Each row of a before or after table is a point. The points were changed in one or more steps. Then noise was added and the rows were shuffled. The steps act on columns, c1 being the first. Name the steps. A step turns or swaps two columns, mirrors them in a line or flattens them onto one, adds a multiple of one to another, or multiplies or shifts one. Angles are multiples of 10 degrees, from the lower column toward the higher: turns from -170 to 170, lines from 10 to 170 but not 90. Use the fewest steps. Two steps may share a column if one is a turn and the other turns, adds or multiplies; they go together, in the order done. Otherwise the lowest column goes first.

Before:
[[-5.7  3.3 -0.2]
 [-0.1  0.9  3.3]
 [ 2.3 -1.3  3.9]
 [-1.2  3.5  3.4]
 [-6.6  3.1  1.4]
 [ 3.2  2.5 -1.9]
 [-3.3 -8.3 -3.2]
 [-1.4 -6.8  1.4]
 [ 0.1  2.6 -8.4]
 [ 0.0 -1.5 -1.2]
 [ 3.3 -5.9  1.0]]
After, 11 rows:
[[-0.2 -2.1 -2.6]
 [-3.6  8.8  0.3]
 [-1.3  5.9 -3.6]
 [-5.7 -3.1  1.2]
 [ 3.2 -1.7  2.7]
 [ 2.3 -0.1 -4.1]
 [ 0.1  0.4  8.8]
 [-6.5 -3.5 -0.2]
 [-1.1 -4.5 -2.0]
 [ 0.1  1.8  0.5]
 [ 3.3  5.3 -2.8]]
Steps: turn c2 and c3 by 160 degrees

Before (8 x 4):
[[ 1.2  1.0 -1.1  2.3]
 [ 7.3  2.0 -1.6  2.7]
 [-1.5 -3.5  4.4 -4.2]
 [-6.6 -1.0  4.6  0.1]
 [ 3.0  3.9  1.8 -0.1]
 [-3.1  0.8  0.0 -3.6]
 [ 4.2  7.8  4.1  4.9]
 [-3.7 -2.2  0.1 -7.0]]
After, 8 rows:
[[ 3.2  3.7 -1.7 -1.3]
 [ 1.9 -0.6 -1.6  2.2]
 [-3.1  0.9  5.6 -3.2]
 [ 8.0 -0.2 -2.6  0.4]
 [-3.7  0.5 -0.5 -2.1]
 [-6.1  2.7  3.5  2.4]
 [ 5.3  8.2 -3.3  3.0]
 [-5.6 -1.5  1.2 -5.4]]
Steps: turn c1 and c4 by -20 degrees; turn c2 and c3 by -50 degrees

Before:
[[ -6.3  -2.2  -5.3   4.0   3.8  -3.1]
 [  0.5  -0.9   1.3  -1.4   2.6  -4.1]
 [ -0.8   0.8  -4.8   2.9   0.1   6.5]
 [ -2.7   2.4  -1.3   3.3   2.7  -0.9]
 [  0.6   1.5   1.3  -6.4   4.8   6.0]
 [  0.3  -7.4   2.4   1.0 -10.0  -3.0]
 [ -6.9   0.4  -4.4  -5.8   4.6  -2.6]
 [ -2.3  -1.1   3.0  -3.6  -0.5  -3.0]
 [  1.5  -1.0  -4.8   0.3  -2.4  -3.6]
 [ -1.6   1.9  -0.9   3.8  -0.3  -2.3]
 [ -3.5  -5.1   7.1   3.0   3.3  -3.9]]
After, 11 rows:
[[  0.1  -7.1   4.0   1.3 -10.2  -0.5]
 [  1.4  -0.8  -0.2   0.3  -2.4  -5.9]
 [ -1.6   1.8   1.0   3.5   0.1  -2.0]
 [  0.4  -0.9   3.8  -1.4   2.4  -1.5]
 [ -6.9   0.5  -1.0  -5.9   4.4  -4.8]
 [ -2.3  -0.7   4.0  -3.5  -0.4   0.5]
 [ -0.6   1.0  -8.1   2.9   0.0   0.7]
 [  0.8   1.7  -3.7  -6.4   5.0   5.0]
 [ -6.2  -2.4  -1.2   4.1   3.6  -5.9]
 [ -3.3  -5.1   7.4   3.0   3.5   3.1]
 [ -2.8   2.6   0.1   3.4   2.7  -1.5]]
Steps: turn c3 and c6 by 50 degrees
